Each row is a point. A path goes straight from each point to the next, and from the last back to the first. The post is the endless flat space through its rows: a point in 2 columns, a line in 3, a plane in 4, and so on, so that a path can go around it. How many times does the path go around the post? Going back the other way cancels.

Post:
0:  1.44 -0.01 -0.74
1: -3.28 -0.67  0.66
Path:
0: -0.02 -1.01 -1.59
1:  1.71  2.01 -1.68
2: -1.47  0.72  0.33
3:  0.82  1.01  1.26
4:  2.05 -0.97 -0.27
5:  1.02 -1.40 -1.05
6: -1.04 -0.68 -1.11
7: -0.98  0.97 -0.40
8: -3.61  1.33  0.34
9:  0.42  0.57 -1.20
10: -2.22 -3.64 -2.02
11:  0.50 -1.91 -0.32
12: -1.31 -1.44  0.44
13:  0.82 -3.84 -2.40
14:  3.27 -0.89 -1.24
15: -1.76 -1.47  1.72
16:  0.60 -0.30  1.24
17: -0.38 -1.48 -0.12
18: -4.99 -2.37 -0.25
19:  0.21  1.58 -2.75
20:  0.65  2.69 -0.92
21:  0.93  1.59  1.81
22: -0.96  2.18  1.38
23: -2.42  2.53 -0.89
24:  0.86  3.56  0.86
25:  0.14  0.88  1.90
26:  0.21 -2.12  0.59
27: -2.48 -2.22 -0.21
Times around: 2

Post, 7 rows:
0: -0.72  2.51  0.62  2.88 -0.91  2.94  5.44  1.19
1: -1.07  1.77 -0.12  1.05 -0.04  3.75  3.33 -1.09
2:  1.21 -0.32 -1.42  0.27 -1.45 -0.45 -1.58 -0.92
3:  0.96  1.04  0.30  0.59  1.70 -1.12 -0.37 -0.26
4: -1.25 -0.81 -0.72 -1.88 -0.04 -1.68 -3.12  0.01
5:  1.82  0.20  2.96 -0.72  0.00  0.89  0.94  0.67
6: -0.43 -1.19  2.06 -0.28  0.73 -2.62 -0.56 -1.70
Path (13 x 8):
0: -3.22  1.16 -0.82  0.20  1.28  2.60 -1.65 -2.79
1:  1.48 -1.07  0.51  2.60 -0.34  1.98  0.84  0.31
2:  2.04  1.17  1.02  2.18 -2.72  1.33 -0.61  1.42
3: -0.05  3.78  1.39 -1.82  3.17 -0.08 -0.59  0.83
4: -0.71  0.28  0.63 -2.10  1.62 -0.97 -0.08 -0.94
5:  0.48  0.15  0.20  1.21  0.14  1.04  3.83  2.34
6:  1.30  0.00 -1.55  2.23  1.88 -0.03 -0.29  0.51
7: -1.91 -0.18  2.09  0.69 -0.60  0.41  0.95 -0.99
8: -1.74  1.39  0.34 -0.77  1.28 -0.94 -2.73 -4.53
9:  2.19  2.39  2.33  0.41  1.11 -0.71  1.78 -0.41
10:  2.56 -0.05  2.42 -2.09 -1.38  0.63  0.37  3.78
11: -1.05  3.61 -0.61  0.62 -0.79  2.21  3.21 -2.60
12:  1.30  0.99  0.62 -0.84 -0.17 -0.18 -2.55 -0.03
Times around: 1

Post:
0:  0.08 -2.39  2.90  3.02  0.66  1.19 -1.67 -1.04  1.94 -0.15 -1.87 -0.98
1:  0.99 -1.98  0.57  2.41  0.85 -0.24  0.98  0.70  0.26  0.69 -0.30  0.04
2: -1.12 -0.03 -0.55 -2.23 -0.70 -2.24 -0.91 -0.66 -0.81  2.11  1.62 -0.34
3: -0.42  0.60  1.65 -1.08 -0.76 -1.02 -0.06  1.46 -0.03  0.84  1.87 -2.33
4: -0.57 -2.15  0.15  3.05  1.08 -1.66  0.81 -0.45  1.91 -1.93 -0.96 -2.90
5: -1.01 -0.50  0.60  5.32  0.83  2.10 -1.20 -0.90 -0.15 -0.31 -0.69 -2.68
6:  0.31  1.17  0.06 -2.64 -1.29 -1.43  1.97 -1.11  0.79  0.84  1.23 -0.91
7:  0.96 -2.57  2.20  1.10  4.16  1.53 -1.54 -1.47  0.92 -2.48  0.79  0.89
8: -1.07  0.15 -0.95 -2.95 -2.17  0.07  0.19  1.35  1.48  0.22  1.81  0.29
9:  0.27 -2.66  2.93 -1.10  1.60  0.56 -0.25 -1.30 -1.46 -3.39 -0.70  2.04
10:  1.49  0.37 -0.86 -3.55 -1.25 -1.94 -1.11  1.40 -0.58  0.70  0.32 -1.66
Path (29 x 12):
0:  2.19  0.26  1.91 -0.74  1.38 -1.47  0.19  0.52 -0.72 -0.55 -0.46 -1.83
1: -0.19 -1.02  2.30  0.75  2.42 -4.18 -1.74 -0.37 -0.46 -0.39 -1.23 -3.58
2: -0.07 -0.65  0.32  0.60 -0.75 -3.66  0.99  0.94  0.57  0.43 -2.09 -0.74
3:  0.61 -1.99  2.12 -1.81  2.88 -2.95 -1.38  1.07  2.11 -1.56  3.04 -0.80
4: -0.27 -1.27  1.29 -1.57 -1.34 -2.38 -1.22  1.20 -0.68  1.31  3.47 -1.91
5: -0.14 -4.09 -1.59 -2.46 -0.73 -2.70  0.16  0.16 -0.41  3.22  0.76  1.37
6: -1.57 -2.28  2.00 -1.77  1.52 -2.34  1.12 -1.69 -0.58 -0.82 -1.39 -0.23
7:  0.55 -1.45 -2.21  1.43  1.90 -3.53 -0.35  2.03  0.71 -1.74 -0.63 -3.61
8:  1.39  1.65  0.71  1.92  0.90 -1.00  0.00 -0.31  0.67 -1.10  0.33 -1.86
9:  1.17 -3.06  2.10  0.39 -0.17 -2.19 -0.83 -1.30  3.90 -1.61  0.42 -1.99
10:  0.44 -0.37  0.67 -1.83  1.54  2.45 -0.57 -0.20 -0.57 -1.49  3.58 -1.19
11:  0.52 -0.98  2.26  1.98 -0.31  0.41 -0.02  0.51 -1.33 -1.10  2.20 -3.13
12:  1.31 -3.02  1.49 -1.15 -1.92 -1.97 -0.82 -0.84  0.10 -1.27 -0.48  0.72
13:  1.08 -1.29  1.15 -2.36 -0.96 -0.48 -0.41 -1.63  0.32 -2.29 -1.81 -2.26
14: -1.27 -2.73 -0.17  1.69  0.70 -0.64 -0.18  2.74  0.35  1.59 -0.20 -0.92
15: -0.62 -0.22  2.03  2.21  3.23  1.31 -1.71 -0.12  0.46 -2.62 -0.60 -1.27
16: -0.29  0.66 -0.21  0.06  0.59 -3.85  1.37 -0.62 -1.79 -1.90 -0.09 -1.89
17:  0.47  0.73  3.57  1.80  0.30  1.72 -1.51 -1.83 -0.03  2.49  2.64 -0.47
18:  2.22 -1.39  0.85 -5.30  0.40 -1.99 -1.83  0.93  0.65  2.39  2.76  0.64
19: -2.81 -1.63  1.67 -0.48  0.95  1.86 -0.07 -2.39  2.15 -0.79  0.43  0.18
20:  1.38  0.75  2.47 -1.12  3.12 -0.49 -1.85  0.20  0.87 -3.02 -2.07 -4.68
21:  0.69 -1.39  1.48  2.13  0.63 -0.85 -0.49  1.70  0.78 -0.14 -0.82 -0.66
22:  4.45 -0.07 -1.87  1.49  0.05 -1.34  1.74 -0.41 -0.26  3.24 -0.22 -0.89
23:  3.37 -1.23 -1.62  0.56 -1.27 -3.11  4.07 -1.89 -0.05  1.61  0.53  1.20
24: -0.62 -0.96  0.75  2.43 -0.99 -2.97  0.47  0.54  0.77 -3.42 -1.87 -2.14
25:  2.08  1.02 -1.02  0.53 -1.62 -2.44 -0.33  0.44  0.71 -1.38 -1.04 -3.45
26:  1.45  0.68  0.49  0.66  0.60  2.35 -1.81 -0.29 -1.08 -0.53  2.15 -2.86
27: -0.65 -2.29  2.88 -3.31 -1.76 -0.04  0.12  0.48 -2.00 -0.05  0.85 -0.12
28:  0.18 -0.19  3.88 -1.60  1.57 -1.11 -0.48  0.24 -4.50  0.92 -0.52 -1.34
Times around: 4
